Every row gives one point. To make a cloud, some directions were put in groups of two or more. Within a group, all points are equally far from the middle, so they leave a hole (a ring in 2 directions, a hollow ball in 3). The other directions are filled evenly. Then the cloud was stretched, turned, moved and blurred a little. How many holes are there, and how many directions does each take, smallest first?

Cloud (22 x 3):
[[ 62 -21 -20]
 [ 51 -36 -22]
 [ -6   0 -35]
 [ 64 -10   4]
 [ 53  -7  23]
 [-18  -1 -22]
 [  1  12  22]
 [ 46  21   5]
 [-20  -6 -22]
 [  1  24  -1]
 [-24  -5  -3]
 [ 48  12 -27]
 [-24  -2  -3]
 [-12 -10  26]
 [ 35 -49   4]
 [ 54  16   0]
 [-19 -24  15]
 [ 46 -41  12]
 [ 52  19  -1]
 [ 54 -31  16]
 [ 48 -10  26]
 [ 63 -21   6]]
Holes: 1 (3)

Cloud (52 x 6):
[[ 16  30  37  51   6 -44]
 [ 30 -55 -10  26  -1 -32]
 [ 31  43  22 -18  18   3]
 [-12 -11  12 -11  45  -1]
 [-43  28  -3   5  25 -12]
 [  0 -48  35 -10 -27 -35]
 [ -5  59  27  24   7   9]
 [  0  46  -3 -40 -11 -20]
 [-22 -27 -36 -13  10 -15]
 [ 12  10  38  48 -41  -4]
 [ -8  54  22  47   4 -18]
 [ 45  13 -13 -20   6   4]
 [ 38  -3   8  19 -27 -57]
 [-16 -64   0  37 -13 -35]
 [ 40   0  21 -40  16 -21]
 [ 39 -34 -12  25   9  13]
 [ -9  46  20  51   3   9]
 [-42  -6  35  -6   4  24]
 [ 19   3  48  29  -4 -61]
 [ -1  36  42  49 -27 -12]
 [ 14  -7  61  38 -15 -10]
 [ 35   8  44 -32   0  -9]
 [  3  44  -8  33  20   4]
 [ 15  -4  47   8  19  27]
 [-24  19 -21  53  -8 -37]
 [ -1  53  26 -11 -25 -42]
 [ 24  18  31   2 -44 -24]
 [  7  16  32  67 -16   6]
 [  3  38 -13  40   2 -49]
 [-38 -29  -1  21  12  24]
 [ 20   1  20  70  -7 -41]
 [-29  50   4   7   1 -52]
 [-15  10  12  34 -54 -34]
 [  9  36  26  -9 -23  31]
 [-25  35  -8 -18  -3 -59]
 [-19  12   6  66 -36 -17]
 [-25  -6  11 -32  -5 -68]
 [-40 -23  -9  19   5  28]
 [-16 -60  28  34 -24 -13]
 [-31   6  38  -6  34 -16]
 [ 15  15  26  53   5  28]
 [-37 -36  10   8 -39  15]
 [ 31  -8  -4  15  35 -48]
 [ 21 -20  56  -5 -21 -22]
 [ 15  18  18  50   5  32]
 [-38   2  31  14  33 -21]
 [ 18  49  30  23   8 -50]
 [ -2 -59   7 -25 -20  -7]
 [ -7  31   0 -12 -34 -57]
 [-23  33  25  23 -21  34]
 [ 21 -17  53  31 -27 -23]
 [ -8 -44  44  42  -8   7]]
Holes: 2 (2, 4)

Cloud (86 x 8):
[[-24  -2  33 -33   9  42  39 -12]
 [-19 -38 -39 -38 -12  32 -37  33]
 [ 21 -48  16 -10  48  -6 -18 -69]
 [ 22 -39 -36 -43 -25  -3  -7  -4]
 [ -9  31  37 -34   7 -35   2  -3]
 [ 15   0   7 -63   9   9 -56  16]
 [ 18  -1  28  11  21 -30 -55   2]
 [ 21  13  15  28  29   7 -41  20]
 [ 34 -51  44  -2  19 -11  19 -81]
 [-21  39   5  30 -40  28  -1 -24]
 [ 12 -17  35 -32  72 -24  37  13]
 [ -8 -13  -8 -30 -48 -30  32 -32]
 [-22  14 -27   8 -24   4  48   7]
 [ 63 -34  10  -7  47  33 -13  16]
 [  7  25  -7  24  -2 -28 -59 -48]
 [-34  14  26 -43   7 -17  37  10]
 [  0 -21 -37 -56 -32  -5  10   2]
 [-15 -14   5  33 -52 -12 -26   6]
 [ 42 -21  -3 -36  10 -25   4 -49]
 [  5 -34  17 -19 -27  32 -54  13]
 [  7  45 -25   0   5  14 -38  -4]
 [-34   5  36  39  26 -16  32   9]
 [ -6 -46 -15 -42  17   1 -56   0]
 [-14 -20  40  -7 -56  -5  -8 -11]
 [ 37  15 -44 -28 -10  -1 -74  -7]
 [ 21   0  10  11 -21 -33   7  47]
 [ 23  -5  10  28   4  58  13   7]
 [-32  -4  27  -8  35 -17  50 -37]
 [-36  39 -33 -20   3  16 -22   3]
 [  9 -35  38 -10  25 -20 -56 -23]
 [-17   7 -22  46  -4   0  20   3]
 [ 19 -21  -3   7  23  21  57  40]
 [ 27 -42  12 -46  33 -27   5  -1]
 [ 17  25  42 -44   0 -10 -20  29]
 [ 22   3   1 -33 -16  41 -11  26]
 [ 45 -17 -35 -15 -26  27 -58 -50]
 [-66  -1 -16  15  -1   1 -21   5]
 [ 46  21  13   1  -5 -26 -44   2]
 [ -1   8  29  11   1 -47  13  53]
 [-19   0  30  53  -6  29  24  -1]
 [  2   1  28  48  -3  -9 -38 -40]
 [ 23  13 -24 -23  38 -14 -33 -14]
 [ 49 -23  51  12   2  -7   0  23]
 [  7 -65   0   8  59  -7  -8   6]
 [ 67 -31  17   1  31   0   6  15]
 [-29   8 -28  -7 -29   1  35  70]
 [ 52 -32  27 -23 -25 -13 -29 -30]
 [-10 -46  -2  32  12 -12  22 -46]
 [-25  -1 -28  11 -40 -45  24 -19]
 [  5 -34  21  50  -3  20  -6   4]
 [ 34  16  23   8 -19  47 -51 -61]
 [-70   4  21   4 -18 -13  12  29]
 [-25 -21  -9 -28  -2  53 -26  22]
 [ -9 -27 -13 -22 -68  20 -14 -17]
 [ -4 -34  41 -32 -13  -8  40   2]
 [-29 -17  23 -37  54 -13  24  -2]
 [ 25 -43  46 -26  31  -6  13 -75]
 [ -6  22 -33 -17 -13  36 -66 -48]
 [-19  43  18  21 -30 -21 -38 -19]
 [ 45  28  27  22  36  10 -29 -35]
 [ 37  12 -42 -19   0 -22 -16  21]
 [ 23   8  26  21  41 -34  21  11]
 [-21 -26 -34  13  40  10  33   0]
 [-34  14  -6  16  40 -17  28  17]
 [ 53 -12  -6 -27  19  27 -10  27]
 [ 25 -43 -11 -15  18  51   5  -8]
 [ 39   3 -26  13 -54   0 -25 -10]
 [ 50  13 -28   6 -16 -38 -33 -34]
 [-44  12 -22  23 -13 -25 -41 -37]
 [ 58   3  43 -31   7   9 -30 -77]
 [ 21  31  16  43 -12  21 -15 -22]
 [ -1   9  16  15  23 -24 -55   8]
 [  1 -17  13 -30  20 -57 -37  -2]
 [-13 -37  56   7  66 -32  25  -1]
 [-27  10 -39  -7  14  -8  38  18]
 [-25 -21   6  26 -30 -36   6 -46]
 [ 54  -3   4  -1 -19  21  25 -38]
 [ 25  -2   2  35  14 -22  28  -3]
 [-21  20  25  34 -38 -27  11 -33]
 [  0 -47 -58 -16 -22   4 -32  39]
 [-56 -30 -34 -21 -31 -28  -5 -12]
 [ 22  44  -8  14 -25  34 -31 -29]
 [ -7   6  41  39   8 -17 -30 -67]
 [  2 -21 -38  10 -12 -33 -62 -52]
 [ 36  15   2   0  36  14 -44  16]
 [-19 -27   1  17  40  -9  68  19]]
Holes: 1 (6)
